Each row of a before or after table is a point. The points were changed in one or more steps. Then noise was added and the rows were shuffled. The steps act on how far a point lies along the listed directions, d1 being the first. What was done? A step turns or swaps two directions, mirrors them in a line or flattens them onto one, adds a multiple of one to another, or multiplies one. Angles are multiples of 10 degrees, from the lower direction toward the higher: turns from -170 to 170, lines from 10 to 170 but not 90. Use the fewest steps. Two steps may share a direction if one is a turn and the other turns, adds or multiplies; they go together, in the order done. Otherwise the lowest direction goes first.

Directions:
(1): [ 6 59]
(2): [59 -6]
Before, 11 rows:
[[ 10  -6]
 [-32  -5]
 [  0  60]
 [  9 -10]
 [-21  -3]
 [  4   9]
 [ -7  20]
 [ 16  35]
 [ -1   2]
 [-34  -7]
 [ 18  25]]
After:
[[ -6  -8]
 [ 31  -4]
 [ -1 -19]
 [ -8   9]
 [-25 -18]
 [-29 -26]
 [ 20  -6]
 [  0  -2]
 [ 36  -3]
 [-20 -55]
 [ -5  12]]
Steps: turn d1 and d2 by -160 degrees

Directions:
(1): [ 60 -38   2  32]
(2): [ 48  36 -16 -46]
Before (14 x 4):
[[-15   3 -11  -8]
 [  4 -31   6  41]
 [-57   2   0   2]
 [-20  13  -7 -15]
 [-35  13   4 -13]
 [ 55 -20  -1  38]
 [-52  10  11   8]
 [-48  -7   7   9]
 [-13  15  19 -17]
 [ 58   6 -10 -27]
 [-31  14   0 -11]
 [-28 -27  20  15]
 [-20  12   2 -13]
 [-19  23  -5 -37]]
After:
[[ 12  -2 -12  -6]
 [ 26   2  -1 -13]
 [ 31   7 -10 -20]
 [-59  -1   9  36]
 [-11  19   5 -40]
 [ -6 -49  14  37]
 [ 29  32  -6 -33]
 [ 48 -13  -6  -6]
 [ 28  10  -4 -14]
 [ 28  -2  -7  -6]
 [-48  21   0 -11]
 [ 11  30 -11 -35]
 [ 22   3  20  -8]
 [ 28  31 -19 -37]]
Steps: turn d1 and d2 by -120 degrees

Directions:
(1): [ 23 -20  -9 -12  -5   3 -46  46]
(2): [-26  10  37  36 -15  11   8  40]
(3): [-11   0 -36  33  30 -41   5  18]
(4): [-46   7  18 -41  28 -14 -16   7]
(5): [  0  60 -22   5   8  28 -22   0]
Before (11 x 8):
[[  1 -11  10  11 -20 -12  38 -31]
 [ 25  28  -4  31  -3  25 -35  60]
 [ 27  -6 -13 -15  -1   3 -21   8]
 [-11   6  -8 -30  16  14   2 -37]
 [  0  32 -23 -13  31 -12   2 -31]
 [-41  23  -2 -22  22  -5  19 -35]
 [-14  -5  18   5 -10  -6  13 -20]
 [ -3  -2  -4   1  10  -6 -26  36]
 [ 33  13 -11   2 -25  35 -25  11]
 [-24  -1  -7  -9  19 -14  19 -34]
 [ 51  17 -46  13 -18  19 -23  28]]
After (11 x 8):
[[-21  25 -16 -33  20   7 -15 -11]
 [ 14  -1  -9  -2   8  -8   4  -9]
 [ -7 -12   4   7   1 -14  -4   1]
 [ -9  -1  -6 -27   9   5  -4 -25]
 [ 14 -33  -4   9 -17 -23  17  -4]
 [ 17  31 -12 -33  19  10 -16 -30]
 [ 36   7 -19  16 -24  16  13   2]
 [ 12  33  22  35  -8  30  -4  31]
 [-11  12 -30 -18  32  -2 -10 -19]
 [ 10  11 -28  34  -4  -3   6   8]
 [ -9  14  18  -3  -2  15  -9   8]]
Steps: flatten d1 and d2 onto the line at 80 degrees; multiply d3 by -1; add 0.5 times d4 to d5

Directions:
(1): [-25   6   4 -14 -45  15  45 -54  34  12  37]
(2): [  4  -7  19 -44  46 -46 -11 -12  10 -27  54]
(3): [ 33  20  60  10  18  43 -33  -9  22  39  16]
Before:
[[-23 -10  11 -32  -2 -12  13 -30  26   0  39]
 [  1  -7  -2  15 -16  -8  -2  -9   7  -4   6]
 [-18 -15 -44  29 -25  15  11  22  -5   7 -54]
 [ 11 -10  24  -1  55 -18 -38  38 -21 -16  -7]
 [-10  -4  12  -6 -28   3   7 -38   7  11  20]
 [  5   5  28  -2   7  21 -20  -8   6  12  22]
 [  0   0 -18  -1  12 -21  -1  27 -29 -13  -8]
 [ 27   6  12   3  38 -16 -13   7  -7  -4  11]
 [  4  11  27  -9  -8   6   0 -12  14  15   4]
 [-20   1 -10  -8 -34  -7  30 -22   5   2  21]]
After, 10 rows:
[[  0 -13 -10   6   8 -23 -26  16 -27  -9 -15]
 [ 18  13  31  -4  11   4  12 -33  20   9  40]
 [-32 -17 -54  26 -38   8  24  17  -4  -1 -55]
 [ 16  -4  42 -13  52  -5 -49  15   4   6   9]
 [  2  -9  -1  20  -2 -13 -12   2  -1  -4   0]
 [ 11  22  31   2   0  23  -1 -14   5  26  26]
 [ -9  -1  -9 -12  -5 -27   5   8  -9  -9 -13]
 [-19  -5 -12 -11  -6  -8   2  -1 -10 -12  13]
 [ 16   0   3   7  19 -15 -26  34 -22  -1 -15]
 [ -9  10  59 -16  -1  29  15 -52  43  21  54]]
Steps: turn d1 and d3 by -160 degrees; add 1.5 times d2 to d3

Directions:
(1): [ 15   4   7 -11 -27  52 -42   1  30  20  24   2 -60  33]
(2): [ 34  10 -49 -37 -22 -23 -26 -21 -35  22 -32 -46  -9  -5]
(3): [ 29 -55  -6  36 -31 -43 -31  45  16  16 -11  20   6   3]
Before (9 x 14):
[[  8   3  -4  -4  -7   4  -7  -7  -1   5   5 -11 -12   4]
 [ -1   7  -7  -4   6  -4   3  -3  -6   5  -4  -7   3  -1]
 [-14  12  -4  -5  12   2  20 -13  -9  -9  -6  -8   9 -11]
 [ 11 -26  11  22  -7 -27  -1  20   3  -1  -3  11   7  -4]
 [  0   2  -1 -10   0  11  -7  -9  -1   3  -1 -10  -7   6]
 [ -3  12  -5 -13  12  -8  14  -7 -10  -4  -7  -7  12  -9]
 [  0   3 -10  -9   4  -5  -3  -9 -10   6  -4  -8  -5  -4]
 [-10  -8  11  12   5 -10  10  12   9  -3   4  19   4  -7]
 [  1   4 -13 -12   5  -3   7 -10 -14   3  -4 -10   6  -3]]
After (9 x 14):
[[-16  12   2  -6  20   9  23 -12  -8  -8   6   0  12  -4]
 [  3   5  -7  -3   2  -9   6 -10 -11  -1  -2 -13   4  -5]
 [-11  11   2  -1  14   3  12  -4  -2   0   2   0   6  -2]
 [ -7  10  -3 -15  10   5   7 -17 -11  -4  -6 -16   5  -3]
 [-31  33  11 -13  24  36  29 -27  -1 -16  10  -4  -4  -5]
 [-13   6   0  -3  16  -4  12 -10  -9  -3   0  -1   6  -8]
 [-20  24  14 -12  25  19  25 -12   1 -13  10   3   5  -4]
 [  6 -15   6   8 -14  -1 -15  18  18  11   6  16 -19   4]
 [ 32 -60  11  43 -33 -39 -31  49  22  14  -2  25  -5   7]]
Steps: turn d1 and d2 by 90 degrees; multiply d3 by 2.5

Directions:
(1): [ 19   4 -15  34  -4 -21  60  31  42 -21 -14  10 -13  -6 -14  -6  30  20
 -13  21]
(2): [ -1 -20 -42  11  35   3  -4  23 -26  25 -26  14  56   2  -2  -2  32 -16
  27  15]
Before, 9 rows:
[[ -8   5   2  -5  -1   3  -4  -2   7   2   0  -3  -8  -3   5  -1  -9  -1
   -6   4]
 [  1 -14 -23   9  15   7  -2  10  -8  10  -7  11  24   2   8   1  11   3
   12   6]
 [  4  -4  -4  14  -1  -3  29   8  12 -10  -9   2   0  -8  -7  -4  17   7
   -4  10]
 [ -5   1   7  -7   2   5  -5  -8  -6   1   9  -1  -4   2  -3   0  -4   0
   -6  -6]
 [  0   3  -9   5   6   3   0   6  -8   3  -2   1   8  -4  -1   0   6  -6
    5  -3]
 [ -2  12  26  -7 -15  -1  -8 -17   2 -12  15  -8 -24  -3  -2   3 -22   3
  -11  -7]
 [  2  -1  -8   8   6  -6   9  13   4   4  -4   8   6   3   1  -1   5  -3
    0   4]
 [  2   8  21   0 -17  -1   9 -13  18 -12  20  -8 -30   0  -2   1 -19  10
  -19  -4]
 [ -2   4   8  -5  -9  -7  -2 -13   9 -11  14  -3 -20   3   2   4 -12   7
   -9  -6]]
After, 9 rows:
[[ -3  -7  -1   2   3   7   5  -2  -7   0  -5  -1   6  -5  -1  -1   6  -2
    3   2]
 [ -2  10  23  -8 -21  -8   1 -20  19 -19  22  -7 -40   2   1   5 -22  12
  -19 -10]
 [ -3   5   9  -3   0   1   5  -7   1  -4   9  -2 -11   3  -5   0  -3   3
  -10  -5]
 [ -7   8   6  -4  -4   2  -1  -5  13  -1   3  -5 -16  -4   5  -1 -11   2
  -10   3]
 [ -1  -4 -12   5  14  -2   0  12  -6  11  -6  10  16   4   4   0   5  -7
    6   2]
 [  0 -23 -40  13  31   9  -5  21 -20  21 -17  18  48   4   8   1  25  -4
   24  13]
 [  2  22  44  -8 -33  -6   4 -23  21 -27  25 -13 -52  -5  -4   3 -32  13
  -25 -12]
 [  2  20  44  -7 -35  -1   8 -28  30 -25  37 -16 -60   0   0   2 -40  17
  -34 -15]
 [  0   0 -15   7  10   4  -1  10 -12   6  -7   5  18  -4  -2   0  12  -8
    9   0]]
Steps: multiply d1 by 0; multiply d2 by 2

Directions:
(1): [  0 -12   2  23 -12  15  17   1  22  -7  17 -12   9   7 -19  21 -13   2
  15  17 -12 -60 -15  -3   6  15  -6  -5 -11 -24 -56 -10]
(2): [-36  15  -4  13   9 -44   0  36 -19  15  -9  18  -2 -17 -18 -10  10  -7
  33   3  -5  24  -6 -20  14   9   5  28   4   8 -44 -10]
(3): [ -5  22 -12  -2  22   6 -14  -4  26 -27  12 -44  -3 -42 -11  -7  30  38
 -10 -26   9 -14 -14 -33   3  -4  -1  24   6   3   4   8]
(4): [ -4 -13 -23  -5 -15 -18  20  -5  14  -9  20  -2 -29  31 -26 -12  30   8
  22  14  -9   6   8 -16 -17 -28 -46  -7 -26  19  17 -23]
(5): [ -5 -11 -41  19  -1  -8 -19  13   3  18  45  13  -6 -37  33   2   9 -26
  21 -17 -11 -25  10  13  -5 -19  -3 -26  28   2  10   7]
(6): [-17 -11  -2  24 -43 -18 -14 -34 -24 -29   2 -22  12   2  10  34  21  -4
  -2 -25   2  32  -5  -6  20  -3   8 -31 -20  -3 -17  12]
Before (13 x 32):
[[ -7   1 -27  12  18   7 -11   2  10  -8  23 -20  11 -30  -5  -2  17   3
    7 -27   1 -20 -14 -17   9   2   9   8  28  -5 -35   7]
 [ 15 -26  11   1 -44  18  13 -38   6 -18   4  -6  -1  56  -6  33 -15  -5
   -4  14  -6 -18  -7   5   5 -14 -14 -34 -32  -7  14   4]
 [  6   9 -28  19  15   6   8   1  23 -13  24 -24  -5   4 -19   4   0  16
   19  20  -8 -38  -4 -12   6  -3 -13  -3  -3 -15 -19 -12]
 [ -8  -5 -24  20   8  -5  -5  17  11  12  29 -16   2 -31  -1  15   0  14
   23 -12  -4 -29  -4 -10   2   9  -6   4   3  -7 -20   6]
 [ -3 -15 -15  -1 -12 -21   2   1  -8  18  18   8 -10   0  -1  -1  19 -11
   18  -7  -5  11  22  -2 -10 -13 -18  -3  -4  17  12   0]
 [ -6  -9 -26   5  -4 -26   1   7   1   9  27   6 -21  -2  11 -17  23 -10
   11   5 -11  11  20 -13 -15 -17 -11  -8   4  16  30  -2]
 [ -1  10  -1  24   7   7  -8   7   3   8  22   1   6 -19  -6   4  -1   9
    7   1   7 -38  -2  -3   8  12  23   3  16 -16 -26   6]
 [  2  24 -11   1  35   6  -4  17  13  15  16 -11   3 -29  -4 -19  -1   8
    6 -14   3 -33  -9  -4   7  10  15  11  27   0   1  -1]
 [ -7   7  17  18  11   1  11   8  10  -1   2  -5  14  -4 -21  -5  -5  17
    3  13   9 -16 -15 -20  14  22  18  17  -8 -12 -47  -2]
 [ 17 -27   2   6 -24   6  14  -8  12  -9  17   1 -14  51  -4  10   4   5
   14  27 -16 -28  13   6 -14 -20 -42 -32  -8  -4   8  -7]
 [ 29  -9  24 -14  -6  26  22 -31  29 -26  -8 -28   1  40 -14   7  -8  15
  -25  21   5 -37  -2  -8 -18   3 -20 -15 -25  -9   5  -6]
 [-10  -5 -17  10  25 -10 -14  28  -2  39   2  33 -14 -29  22 -11   1 -25
    7  -1  -3  -8   3   5  -7  -2   5  12  34   8   2  -6]
 [-13   5 -10  15   2  -2  -2  14   9  16  16 -12  13 -30 -11  16  -8   5
   14  -9   4 -31  -4 -18  15   3  13  12  10  -8 -49 -13]]
After:
[[ 24  13   0   1  27  34  -7   4  21  12  23   0   0 -17   1 -12 -10  19
  -12   5  12 -54   5   7  -9   6  18   7  26 -12  16   9]
 [-16 -20 -18  21 -35 -30  -4 -15 -14  -4  24 -12   0  -4  -4  22  33  -8
   23 -20  -6  13  13 -13   5 -11 -15 -16 -17   9 -17   4]
 [ 18   4 -28  10   0  15  -7 -32  15 -30  22 -39  -4   8   3  12  10  20
   -8   0   2 -10   4  -4   3 -16 -10 -27  -8  -9  25   3]
 [ -3  -3 -19  13  37   9  -5  34  24  35  14  20 -14 -36   9 -11  -4 -13
   10   7  -6 -53  -6  -1 -10   4  -1  23  36  -3 -16 -12]
 [ 13   1 -27  -2  30  32 -10  -4  29 -10  28 -28   8 -30  -2  -9  12  14
   -9 -26   5 -40 -11 -12  -2  -2   5   9  33  -6  -8  10]
 [ 21   0  -8  -6  12  39   0  -4  34  13  23 -23   9 -21   0  10 -20  15
  -14  -6   9 -59   3  -2  -3  -4   7   3  15 -12  -4  -8]
 [  1 -20   9  -5 -56 -14  -8 -49 -33 -21 -14   3  -3  52  15  30   6 -14
  -11 -11   4  59   4   4  11 -27  -4 -43 -32  14  49  16]
 [ 14  28 -11 -10  53  23   0  24  31  20  19 -12  -2 -32  -7 -30  -8  16
    0  -7   4 -55  -8  -2  -3  10  10  20  35  -1  13  -3]
 [ 18  -4  24 -25 -15  -6   2 -38 -13 -21 -29 -10  -3  42   9  -1   7   1
  -33   1  16  45  14  -3 -15 -11  -9 -24 -23  14  48   5]
 [ 26  -3  22  -1  16  37  15  -8  25   2   6  -5  11  14  -8  -9 -22  18
  -21  22  11 -37  -6   3  -3  16  12   3  -4 -16  -5   2]
 [ 11  -7 -24   9  11  19  -9  -2  24   1  34 -32   1 -31   8  14   0  26
    2 -19   2 -40  -1  -5  -6   2  -8  -4   4  -7  12  14]
 [  1 -28  -1  12 -54 -21 -12 -41 -26 -32   7 -11  -9  47  19  26  33   1
    1  -9  -5  44  18   1   0 -33 -30 -57 -18  10  32  11]
 [-27 -13 -30  32 -31 -42  -6  -9  -7 -16  35 -18 -11 -11   5  10  42  -5
   21 -12 -13  16   7 -30   5 -13  -7 -18 -11   9 -10   3]]
Steps: turn d1 and d2 by -80 degrees; add 0.5 times d5 to d3; add 1.5 times d4 to d6
